Rows are points. To make a cloud, some directions were put in groups of two or more. Within a group, all points are equally far from the middle, so they leave a hole (a ring in 2 directions, a hollow ball in 3). The other directions are filled evenly. Then the cloud was stretched, turned, moved and blurred a little. Count the holes, and give their numbers of directions, smallest first.
(in the rows, 128 means zero)

Cloud:
[[ 89 167 149]
 [ 93 126 104]
 [106  73 157]
 [140 112 181]
 [129 145 111]
 [166  81  94]
 [ 80 147 155]
 [ 82 162 133]
 [ 83 152 142]
 [166 108 142]
 [155 123 181]
 [120 164 107]
 [110  50 100]
 [ 93  84 174]
 [158 164 155]
 [111 153 159]
 [163 119 175]
 [104 158 148]
 [ 98 165 163]
 [106 150  89]
 [184 109  93]
 [ 86  84 152]]
Holes: 0

Cloud, 22 rows:
[[108 175 126]
 [140  63 141]
 [181 138 134]
 [103  65 116]
 [104  91 166]
 [ 95 147  96]
 [ 94  71 111]
 [100 137  86]
 [126  60 111]
 [166  79 122]
 [164 152 155]
 [ 92 157 143]
 [178 107 138]
 [111  64 112]
 [ 83 110 153]
 [ 94 131  88]
 [170  99 151]
 [ 84 111  98]
 [137 179 112]
 [175 140 144]
 [170 162 114]
 [ 88 121  94]]
Holes: 1 (3)

Cloud (20 x 3):
[[113 192 108]
 [ 97 129  68]
 [106  95  86]
 [176 134  87]
 [173 142  80]
 [ 84 116  85]
 [ 83 171 120]
 [ 75 118 119]
 [165 170 142]
 [121 147 171]
 [140 117 170]
 [110 150 170]
 [101 176  81]
 [126  83 122]
 [133 102 160]
 [109 103 157]
 [ 92 104 145]
 [ 90 108 145]
 [175 127  86]
 [106 131  62]]
Holes: 1 (3)

Cloud (27 x 4):
[[129  82 136 144]
 [ 54 134 117 147]
 [143 117 165 198]
 [145 149 176 160]
 [106 177 155 134]
 [116 151 117 100]
 [193  89 143  75]
 [152 111  76 148]
 [166 163 133 118]
 [ 87 130 121 135]
 [127 138 127 130]
 [131 184 118 116]
 [132  94  98 172]
 [142 185 137 165]
 [144  78 183 156]
 [146  65 118 118]
 [178 152 105 153]
 [ 77 105 149 129]
 [231 129 156 123]
 [119 168 112 157]
 [ 77 121 145 168]
 [141 152 111  82]
 [135 148 146 176]
 [ 95 131 146  98]
 [174 100 153  98]
 [165  81 151 179]
 [ 97 111 207 138]]
Holes: 0

Cloud (32 x 4):
[[127 127  74 129]
 [166 106 171 110]
 [182 170 121 105]
 [142 105 149 184]
 [156 131 194 139]
 [ 85 161 151 173]
 [148 130  90  92]
 [114  97 183 149]
 [149 136  80 107]
 [ 86 136  93 109]
 [116 119 194 115]
 [153 168 102  85]
 [133 117  80 136]
 [164 153 187 141]
 [106 121 130  73]
 [118 161  77 106]
 [107 158  88  92]
 [139 137 122 196]
 [120 204 132 157]
 [147 103 147 181]
 [ 98 179 170 151]
 [100 179 155  97]
 [140 121  96 175]
 [100 164 184 123]
 [108 113  84 130]
 [136 204 134 157]
 [126 170 189 141]
 [115 137  76 111]
 [132 125  78 113]
 [126  89 148 170]
 [126 170 165  84]
 [183 138 167 120]]
Holes: 1 (4)

Cloud, 57 rows:
[[131 154 180  89  92 140]
 [100  82 146  84 124 123]
 [152 131 177 142 113 101]
 [166 159 120  96 101  95]
 [130 113 141 151  88  96]
 [121 102 166 118  82 151]
 [114 162 152  89 129 188]
 [ 82 200 161 145 101 135]
 [152 141 108 157 174 191]
 [ 86 140 142 126 146  78]
 [ 84 137 108 165 173 104]
 [ 95 148  87 106 116  65]
 [153 155 134  76 118 149]
 [ 69 165  91 116 168 146]
 [128 168 130 151  70 104]
 [174 131 144 154 167 175]
 [166  94  99 128 175 125]
 [ 98 105 148 130 102 187]
 [144  97  82 124 101 137]
 [153 190 101 151 173 156]
 [135 143  80 138 198 120]
 [ 70 123 149 165 123 144]
 [114 123 118 139 134 209]
 [147 151 127  70 113 107]
 [138 145  71 123 100  80]
 [161 140  78 103 112  87]
 [131 201 133 147  79 133]
 [ 62 104 110 119 157 123]
 [163 106 118 147 177 166]
 [ 83 160 112 117  74 133]
 [155 141 177 121 143 188]
 [137  92  63 108 135 128]
 [128 164 137  95 160 182]
 [107 160  97 176  90 134]
 [ 94 126  88  80 134 159]
 [105 177 176 109 114 185]
 [140 134 146 102 181 120]
 [ 63 135 111  91 124  92]
 [ 90 210 145 136 142 169]
 [112 100 173 140 120 115]
 [ 98 157 175 144  74 135]
 [ 72 151  86  91 109 121]
 [ 78 165  95 173 129 169]
 [123 143 159 176  82 144]
 [106 152 133 144 178 200]
 [113 174 163 137 175 179]
 [145 133  98 140 104 184]
 [177 187 130 164 119 163]
 [166 172  85 119 145 148]
 [143 101 115 113  78 109]
 [157 135  96  73 131 113]
 [152 155 152 171  82 163]
 [142 186 115 141  87 168]
 [ 87 195  89 155 164 146]
 [113 124  84 155 181 174]
 [161 161  74 157 167 103]
 [123 157 198 147 108 132]]
Holes: 1 (6)

Cloud, 48 rows:
[[116 169 150 107 103 175]
 [167 162  81  98 177 165]
 [204 127 149 116 105 160]
 [166 156 105 115  85 121]
 [145 155 106 155 131 162]
 [139 142 118 122 161 114]
 [187 154  93 128  96 175]
 [149 187  96 147  84 142]
 [182 139  98 107 115 143]
 [188 143 126 102 132 175]
 [171 153 152 144 160 108]
 [195 167 122 133 108 115]
 [129 121  83  44 110 125]
 [169 173  97 134  97 195]
 [166  78  90 127 167  90]
 [204 121 166 108  82 116]
 [171 162 141 130  83 124]
 [120 125 137  58  92 122]
 [142 143 108 186 169 149]
 [ 85 113 159  83 139 175]
 [107 174 130 115 145 154]
 [109 152  95 172 101 135]
 [153 101 189 110 106 145]
 [182 139 137  84  68 153]
 [170 108  95  87 162 157]
 [157 117 144 141 105  86]
 [139 172 170 144 116 136]
 [152 146  81 132 113 119]
 [140 153  84  74  85 127]
 [184 170 105 171 119 127]
 [112 114 101  91 122 115]
 [199 118 140 137  90 133]
 [149 181 107 148 162  82]
 [121 128 181 143 163 131]
 [140 175 132  98 111 200]
 [140  95 176  92 136 169]
 [ 76 131 151 100 119 126]
 [150 167 139 195 126 177]
 [180 181 145 159  73 118]
 [179 180 115 125  55 144]
 [162  84  78 150 141 133]
 [143 120 123 101 160 151]
 [146 133 100 103  70 184]
 [ 86 167 121 128 180 169]
 [ 95 152 112  64 131 117]
 [189 161 105 127  42 146]
 [103 172 108 119 133 126]
 [100  84 175 123 167 102]]
Holes: 0

Cloud, 55 rows:
[[ 91 156 171 126 140 107]
 [ 92 200 146  92 107 140]
 [124 159 121 130 129 148]
 [ 67 142 131  99 151 144]
 [133 109  87  75 142 150]
 [121  96 121  90 152 169]
 [153 228 130 146 133 141]
 [ 97 148 178 151 161 132]
 [ 86 145  90  64 163 150]
 [128 104 180 174 130  80]
 [ 84 157 121 119 142 109]
 [107  88 117 111 136 164]
 [181 118 147 183 142  56]
 [135  97 102 100 146  99]
 [141  98 164 164 167 106]
 [114 103  70 102 117 118]
 [163 138 133 153 149  64]
 [145 136  58 122 154 138]
 [155 157 173  81 126  97]
 [190 116  81 106 108 132]
 [149 108 162  85 112  79]
 [116 151 205 118 130 113]
 [161 189  76 117 124 170]
 [137 108  37 119 168 135]
 [161  82  93 103 167 111]
 [ 92  96  86  76 135 148]
 [142 186 133 122  73  92]
 [175 116 166 178 149  54]
 [173 119  96 105 100 112]
 [155  87 151 139 132 149]
 [121 158  73  95 117 190]
 [167 139 163  67 104 131]
 [188  98  80 191 123 126]
 [155 134 151  91  78 102]
 [112 131 109 208 183  88]
 [153 169 200 102 120 111]
 [128 128 143  68 138 107]
 [143 141  54 100 133 160]
 [108  93  87  94 122  94]
 [174 163 136 153  93  96]
 [ 81 136 167 129 130 107]
 [143 193 147 107  86 107]
 [130 114 163 183 159  92]
 [108 132 150 145 116  99]
 [105  84 177 105 154 147]
 [ 75 155 141 146 127 100]
 [112 148 129 105 112 147]
 [168  94 101  99 154 110]
 [156 151 116  86 120 163]
 [133 111 135 113 125  63]
 [155 172 105  96 141 149]
 [175 114  53 205 123 146]
 [ 89 151 143  79 173 144]
 [ 90 165 141 113 164 159]
 [130 191 123 111 169 107]]
Holes: 0
